Each row is a point. The last column is the point's height on a tilted bowl or saddle (a function of degree 2), plus a little noise. Count its main directions that bend up, bend down and stay straight.

Points:
[[-22  35   6  10]
 [ 22  13  27  12]
 [ 37  23 -44  25]
 [  3 -27 -22   3]
 [ 16 -33 -52  25]
 [-69  62  36  75]
 [ -5 -55 -11  20]
 [  1  24  45  28]
 [-34  30  12  13]
 [-28   9 -19   1]
 [-28 -67 -75  81]
 [  4 -12  -9  -4]
 [ 37  27  14  15]
 [-49  38 -65  56]
 [ 31   3  -4   2]
 [-32 -62  13  38]
 [ -4 -67 -38  40]]
Directions: 3 up, 0 down, 0 straight

Points, 39 rows:
[[-20   6  36  36 -45  66 -28]
 [ 10  18 -26  33  -9  -3  -3]
 [ 22  13 -43 -24  39  83 -62]
 [ 25  -9 -36  -9 -35 -52 -14]
 [-32  41  25   6   8   8 -24]
 [  1  -9 -25  26   3  20  -3]
 [-13   8  56 -18  39 -36 -49]
 [ 22 -34 -39   7  -3 -23  -4]
 [-27  36  50  19 -61  -4 -34]
 [-18  43 -14 -13 -22 -66 -37]
 [-29 -31 -61  -4  75  12 -53]
 [ 31  15 -30  28   7   7 -12]
 [  1  -7  14 -57  88 -27 -78]
 [-48  39  16  40  11   7 -28]
 [ 87 -21  48 -11 -12  28 -67]
 [-10 -34 -25 -85 -25  47 -36]
 [-22  -1  25 -39  -7  28 -15]
 [  1  35  23 -53   8 -50 -34]
 [ 15 -32  -6  20 -37  54 -34]
 [-10 -23   1 -64  25  34 -24]
 [-46  19 -20 -18   9  14 -28]
 [-11  10  95  16  36 -15 -52]
 [ 21  48   0   3 -14  -7 -22]
 [  5  -5   2  14  -6   9  -2]
 [  4   9  39 -12   8 -38 -24]
 [ -3 -80 -26 -24  25   0 -41]
 [ 14 -48  27  -4 -17  16 -28]
 [ 55 -50   3 -12 -40 -10 -49]
 [ 51 -30  20 -21 -48  -8 -43]
 [ 28  -1 -25  24  19  24 -14]
 [  9  24 -57  51 -22  35 -22]
 [ 73   1  52   7 -40  -6 -58]
 [ 31  41 -37 -12   6 -23 -26]
 [ 33  -2  58  45  14 -13 -33]
 [-30  21 -11  31  33  -7 -21]
 [ 18  41  16  39   6 -69 -46]
 [  9   2  -1 -25  28  -2 -12]
 [ 22  27 -49  18  33 -15 -22]
 [-17   0  -4  -2  13 -14  -8]]
Directions: 0 up, 4 down, 2 straight

Points, 63 rows:
[[ 35  -8  52 -36 -39  -4   4 -34  26]
 [ -2   1  44 -37  -8 -28 -17   2  34]
 [ 16  -2 -26 -25 -60  27  11  14  -4]
 [-19 -42 -32  10   1   6  -1  -3   9]
 [ 35  -6  -4  34  20   2 -18 -26 -39]
 [ 22  42 -14 -54   6  51 -28  13  -4]
 [  6  34  41 -13  33   4  16  15   2]
 [-11  47   1  12   1 -57 -30  26  48]
 [-14 -40 -36  16 -26   5   1  19  18]
 [-11  15  41  31 -16   2  33  -1  -9]
 [ 41 -56   7  56 -22  16   7   9 -33]
 [ 32  42  38 -35  11  -6  -6  51 -19]
 [-15 -36  19 -10 -14  21   6 -18   8]
 [-48 -18 -61 -22  25 -28  12  25  -4]
 [-24   0 -33  41  35   5  16 -27   4]
 [-27  -2  16 -18 -24 -20 -24 -15   1]
 [ 18 -27  33 -29   1  15   9 -28  18]
 [-68  17   4 -15 -19 -39 -30   3 -15]
 [ 12  11   5   1  -3   6  34  47 -30]
 [ 78 -27 -16   6 -30   3 -15  -5 -60]
 [-50 -29  26   5 -19 -36 -30   7  20]
 [ 46 -13 -44   0 -16  65 -21 -30 -28]
 [ 23  -3  23 -18 -62   7  -9 -45 -23]
 [ 21  77  20  -3  35  35   9  13 -11]
 [ 23  21 -28 -60 -35 -14  31 -49  66]
 [  7  10  -5   9  -4  15 -29  33 -23]
 [ 36 -39  -7 -26 -13  -1  34  15  -9]
 [-42  15 -35   8 -14 -23 -80 -13 -34]
 [-30  10  -3  14 -24 -15  45  17  -4]
 [-44 -10 -20   1  37 -28  -3  29 -10]
 [ 28 -13 -11  -6  42 -45 -46  41 -39]
 [-17  15 -28   6  40  -2   8 -13   2]
 [ 22  -4 -29 -11   3 -16  23  22  -5]
 [-34 -19 -38  -6  24 -13 -10 -13  -7]
 [  0 -18  -1 -11   0   5  34 -25  -6]
 [-30  -6  47  63   6 -51   3 -31  65]
 [-15   2  40  16 -24 -20 -37   9  24]
 [-16  14 -70 -16 -11  32 -50   2 -10]
 [-15  85 -40 -30 -12  50  -5  34  15]
 [ -2  14  16  -3 -18   6  14  -4  -5]
 [ 17  25  15  39  11  -9  10 -37 -11]
 [ 35   6 -14   7 -13 -23  28  -2 -10]
 [ -2 -45 -77 -40 -33  49  50 -59  95]
 [ 51 -20 -33  29 -34  -8  25 -34 -46]
 [-20  12  11  -3 -26  25 -32  11 -20]
 [ -4 -16  42   6  11  12   4  37   8]
 [ 40   2  33  28  13 -21  22  25 -27]
 [-15 -16 -19  21  -2  53 -34  45  -5]
 [-45  17   5   5  -2  37  -9  -3  -5]
 [  7  17  40 -25 -24 -69 -12  11  52]
 [ 44  14 -13  41  10  36   6  -7 -56]
 [ 16  46 -60  23  25   5  -9   8  21]
 [ -8  36  17  18  10  23  40  24 -12]
 [ 53   9  37  47 -13  26  -3   5 -64]
 [ -5  16  80 -13   7 -26  -1  23  51]
 [ 32  60  16 -12   6 -19  -8  18  12]
 [ 13 -17   5  -4  41 -37  -2  -4  -6]
 [-50   9  23  47 -29  -7  14  -3  16]
 [ 16 -95  21 -14  48  26 -24 -10  18]
 [ 12  29  -3  16 -51  16 -15 -17 -38]
 [ 27  -5  31   4  50 -27   2 -20  -2]
 [ -9  17  20  17  40  20   9 -37 -16]
 [-44  39   2  13 -50 -19   2  -5  -5]]
Directions: 3 up, 4 down, 1 straight

Points:
[[ 12  24 -10   0  19 -37 -17  12  21]
 [ 14 -10   5 -67 -21  21   9  15  26]
 [ -5  16  -9 -36  45  34 -52 -23  30]
 [  9   9 -20  11 -49  -6 -54 -20  36]
 [ -3   0  11  -9  17  41  49 -19  16]
 [ 13 -33 -11 -36 -20  32  25 -10  22]
 [  8  11  10   0 -10  30 -34   4  12]
 [-31   9   1 -38 -17 -21  -9 -31  18]
 [ 24  47 -45   7   5 -10   3  25  24]
 [ 59 -26 -53  11 -70 -26 -41  48  95]
 [ 24 -49 -24  11  -8  14 -16   1  23]
 [ 37  27  13  18 -86 -33  27  -5  45]
 [ 63   3   6 -35   5  22  -1  23  36]
 [-21  95  24  23  26  -7  45  -1  41]
 [-64  34  -6  -3 -35  29  -2 -17  20]
 [-55  14  23  -7  24  32 -28  21  30]
 [-31  -4  -6  50   8  26  -4  12  19]
 [ 27 -21  17  28  65 -25   0 -47  28]
 [  9 -21 -38 -27  12  12   5  56  35]
 [  6  10  29 -29   1 -11 -14  22  13]
 [ 13 -34  34 -29 -23   3 -18  18  17]
 [ 35   5 -37  10  17   5  25 -24  18]
 [  2  -4  38 -15   7  56   1 -35  16]
 [ -4  29  50 -34 -24  38  23  19  26]
 [ 37  52 -45  13 -30 -22  -7  27  35]
 [-22   6  11 -18 -21 -17 -15   7  12]
 [-41  35 -34 -55  37 -65   8   3  62]
 [ -8   2 -22 -30 -34  -7 -18   8  18]
 [-13 -32  16  13  51 -44  40 -39  39]
 [-10 -43 -35   3  18  -5  22   4  24]
 [-31 -12 -20   5  -8   1 -22   7  16]
 [-25 -17 -10  -9 -27 -32  -6 -59  31]
 [-19  13  17  14  48  51  46  20  36]
 [  5 -21  -2 -63  12 -12 -49  12  33]
 [-25 -23 -15 -17 -10 -52 -32  20  38]
 [-28   3   3  21  -6 -14   6 -24  10]
 [ 49  41  68  11 -28 -15  -3  30  47]
 [ 36  -4 -23   6  39  26  -3  49  35]
 [-69  27  54   7   8  -7 -29  61  64]
 [-12 -40  12 -49 -23  15 -14  64  37]
 [ 18  28  22   1 -13  68  16  -2  19]
 [ 31  -1  12 -15 -12 -66  25  32  43]
 [ -8  14  54 -33  29  40   4 -23  21]
 [ 20  15 -35 -29  15 -45   2   9  31]
 [ 25 -64 -38 -10 -35   1  18 -45  53]
 [ 24 -39  -3 -19  13 -11 -18 -26  16]
 [ 20 -17  34  -6  40  43  93  44  80]
 [ -4  29  45 -31  -4  53  44  20  34]
 [-24   0  -7  22  18  52  44  12  25]
 [ 13   0  14  33 -60  40  41 -18  27]
 [-32   7  16   6  78 -25  43 -58  53]
 [-20 -11  26 -21  33   1  -3   2   8]
 [-53 -60 -40 -43 -20  36  22 -42  59]
 [-56  46 -28  -2 -17 -39 -37 -39  47]
 [ -2  16 -13  -9 -31  28 -37  -9  16]
 [ 36   3  38  11  27  -1  -7   6  14]
 [  4   6  42 -17 -47  29 -15 -57  28]
 [ -9  28   8  35 -48  55  49 -15  21]
 [ 31 -39  37 -10  10  -1  14   1  13]
 [-50  25 -17  54  71   1  17  18  59]
 [-20  59 -51  34  43 -17  -1   4  39]
 [  6  22   2 -20   3  24  40  39  21]
 [-10 -17  33 -32  -1  10 -74  17  36]
 [-17 -17   8 -67  -6   0  21  -7  22]
 [ 25  16  15  18 -66 -20  19   1  26]
 [ 31  15 -55 -26  -9 -19  -2  23  34]
 [ 13 -61  11 -32 -48  16  38  51  52]
 [  7 -28   4 -26  32 -40  11  20  22]
 [ 50  -5 -30 -27 -16 -46   6 -46  47]
 [  1 -42 -29  26  69 -27 -49 -27  45]
 [-43  20 -10  -9  -2  -6  69   7  34]
 [-20   4 -18  -7 -57  53   5 -15  18]
 [ -9   5 -16  15 -19  23  -5 -27   5]
 [-27 -12 -19 -22  35 -57 -27  36  46]]
Directions: 7 up, 0 down, 1 straight

Points:
[[-25  36  -6 -24  -3  41  11 -18  -1]
 [-19 -28   1 -20 -26 -31 -15  38 -11]
 [ 15  -1   6 -35  54 -58 -59 -12 -65]
 [ 52   0 -55  17  14  -5  18 -26 -27]
 [ -5 -13  -2 -40  16  12 -17  33   2]
 [  2  49  -5   1 -17  -6 -20 -37  30]
 [ 38  -8  33 -34 -23  35  60 -21  41]
 [ -6  19 -23   5  11 -31  12 -32  -7]
 [ 16 -25  28  70 -15 -29 -26  -2  20]
 [ -7 -13 -15  35  44 -70 -33  -2 -28]
 [  4  55  33  22  51 -18  -7  27  -4]
 [ 36  17  10  10 -22  14   6 -16  37]
 [-62 -39 -25  40  14 -10 -44 -16 -69]
 [-33  34 -51   1  10   6 -26   7 -17]
 [ -1  -4   4  -1  30 -58  22  22  -3]
 [-10  -8  -6 -10  38  37 -26  11 -12]
 [  6  -8  32  31  -2 -44  13  13   7]
 [-36 -12  47  -7  -4  13   4  23  -6]
 [ 42  -5  10   1  10  44  -6 -12 -13]
 [ -9 -13 -36  14   2 -51 -25 -35 -44]
 [-34 -29  12 -19 -15 -59  32  25 -28]
 [-62  -6   2  24  19  44 -27 -17 -43]
 [ 26  -8 -40 -38 -10 -19  -2 -23 -31]
 [ 52 -39   2   5 -33  40  39  12 -25]
 [ -7  33  -6 -38  22  12 -13  29  -2]
 [ 20  33   7  13 -31 -40  45  33 -10]
 [-10  -9  15  -2 -10 -37 -42 -11  -5]
 [ 28  -8  14 -41 -16 -20  10   7 -15]
 [  4   0   3 -14 -31  -1  58 -17  35]
 [ 43 -10  23 -14 -14   6  20 -10  11]
 [-63  -9 -42   9  37  11 -17  -6 -30]
 [-14  -4   4  -6  -3  39   2  46   6]
 [ 52   9 -12 -35   2  -1   6  -4 -18]
 [  2  15  30 -21  13   0 -14  13   1]
 [-37   0 -12 -21 -33   6 -12 -10 -13]
 [-54  -5  -5  37 -18 -20   7   8 -13]
 [ 22  75 -51   0  15 -75  16 -33 -95]
 [ 49  -6   4 -34 -18 -33   9  17 -28]
 [ -1 -36  17 -30 -22  33 -46 -30 -48]
 [  1 -18 -49  71 -39 -30 -19   6 -21]
 [ -9  -2  53  37 -35  15   1  -6  20]
 [-10 -11  17   0  16  51 -33  21 -21]
 [ 36 -23  32  46  51 -17  -8  -4 -28]
 [ 14 -66 -30  -2 -24 -12  25  15 -44]
 [-29  23 -27  13  31  20  41  16   2]
 [ 22   7  46  26 -32 -48  -6 -11  39]
 [  7 -66  33  34  21  44 -52  -3 -90]
 [-33 -11  41 -36  19  31  11 -17  -2]
 [ 43  20 -32 -12   6 -22  -3  32 -10]
 [ 30  31 -30  11   4   0  -2 -46  14]
 [ 19  -1  35  26 -13  12  -4  35  12]
 [ 60 -26  47 -17 -34 -15   0   8 -27]
 [ 15  12  28   4  12   1  -2 -54  31]
 [ 41  22   6 -16 -16 -31   5   1   3]
 [-17   1   1 -26  34  35  61 -26  55]
 [ 18  26 -95  43   1 -17   4  37 -50]
 [-13 -19  22  17  -3  -9  -1  22  10]
 [-10 -14  15 -17  -5  28  16  41   5]
 [ 45   6  32 -17  21   4  41  -2  -4]
 [ -9 -14 -34 -41  35  -1  -4  18   3]
 [  8 -36 -66 -48  13 -16 -40  -2 -79]]
Directions: 2 up, 6 down, 0 straight

Points, 75 rows:
[[-19 -17 -45  -8  12  49  36  -2  16]
 [ 35 -16 -48  -5  10  38  -8 -25  25]
 [ 44  10  19  -3  -9  46 -17 -12  15]
 [-20 -28  52  -6  -2  23 -33  16  36]
 [ 24 -14  64  26  19  19 -34  11  42]
 [-17   0  -5 -37 -33 -11 -28  17  34]
 [-21 -22  -3 -16 -23 -17 -10 -43   9]
 [  1  -6  30  28  57  14 -25   2  26]
 [ 10  -6   8  -5 -42 -17 -12   4  10]
 [-18  10  27 -32  62  -5 -22 -65  46]
 [  7 -48   1  78  27   4  24 -34  58]
 [ 28 -35  -1  39 -27   4 -16 -10  18]
 [ 12 -25  -2  15   8 -10  95 -61  67]
 [ 15  -8   8 -62 -14  25 -42  18  33]
 [ -8  -5 -23  -6  18   1  14  -5   8]
 [ 42 -22  36 -51 -10  19  26  49  20]
 [ 55 -28   7  -7  39   6   2  22  -1]
 [ 18  18 -38 -19 -23 -49 -40  53  49]
 [  5  -2  29  47 -26  -4  27  49  44]
 [  2 -27 -26  16   1   0 -17   6  12]
 [  5  34   4  24  39  14  41  55  23]
 [-55  -9  -2  71 -11  -6   5 -19  67]
 [-15  23  -9 -24  38  10 -32 -37  31]
 [ -3   4 -19 -10   2  25   9  19   7]
 [ -3 -45  40  -5 -13 -26 -15  -4  20]
 [  6  -2   0  63   8  36  18  -8  29]
 [ 21 -13 -29 -13 -25   8  42  19  23]
 [ -8 -14 -45   1 -33  25 -21  31  41]
 [ -3   4  15  25  20  -9  40 -11  17]
 [-26  -1 -11  20 -28 -21 -54 -18  33]
 [-16 -31 -34  -8  60  14  10  11  18]
 [-40 -21  44   3  38 -52  20  32  85]
 [ -4  11   0  11 -35 -11 -18  -2  18]
 [ -4  65   5   1 -41  16 -22 -29  64]
 [-12  -3  25  11  25 -28  -1 -14  25]
 [ 17  -1 -20 -15 -25 -59 -13  27  29]
 [-30 -41  20  -6  -8 -30 -48 -23  34]
 [ -5  -3 -30 -25 -24 -19   6  17  28]
 [ -8  -4  -3  11   1  41 -12 -20   1]
 [ 21  31  54 -16 -22  11 -17  -3  39]
 [-14  35 -20  17 -23  -2  31   3  50]
 [ 53  -9 -15 -24 -33  11  12   8  18]
 [-20 -10  52 -34  51 -35  12  30  72]
 [-38   2  16 -22  -1  16   9 -28   9]
 [  3  34  -1  -7   5 -31  10   2  34]
 [-13  -1  -9   4   5  15  12 -31   2]
 [-34  27 -19 -10 -18  -7   0  42  61]
 [  1 -30   5   7  -1 -46  -2   1  19]
 [ -4  12 -44  16 -26 -16  -6  21  39]
 [ 47  24  19  26  -5  -6 -41 -12  30]
 [-18 -25  36  12  49  -6  37   8  23]
 [  0  48 -28 -10   4  -8  37 -44  56]
 [  5  11 -61  52   9  15 -17 -14  62]
 [  2  20  31  12 -13  -1 -29 -51  18]
 [-58 -12  19 -19  36  43   6 -42   2]
 [ -4  -8  -4 -23 -27  15  22  18  14]
 [ 33 -13  -3 -13   9  41  21 -32  -5]
 [  2   0  48  36 -33   0 -35  -5  39]
 [-12 -24  -3  43  20   0  37  -5  21]
 [ 18  43  13  -6 -48   6  31  16  57]
 [ 23  -8  12  28 -16  29  19 -31  11]
 [-24 -25  -1   6  -3  25 -14  11  10]
 [ 36 -30  -9 -49  -6   9  45  20  16]
 [ 20 -32  -6   4  37   1  26  22  -3]
 [ 38  -2  16  36 -25  10 -26   7  21]
 [ 16 -24  -9  -4  -3  71 -37 -23  18]
 [-28  33 -55  30  38  -9   1 -16  76]
 [ 56  14  31 -42  47  29  38   2   8]
 [-44  23  15  27  50  -4 -27  21  69]
 [ -5  25 -36  22   2   0  18 -17  36]
 [ 41   3  45   3  12  23 -15 -32  13]
 [ 23  16 -27   5 -11   2 -33  29  23]
 [-27  -9   9  -7   9   3  28  62  31]
 [ 11 -16  20 -19  38  -4  -9  31   8]
 [ -1  16 -31   1  47 -18  39  14  36]]
Directions: 6 up, 0 down, 2 straight
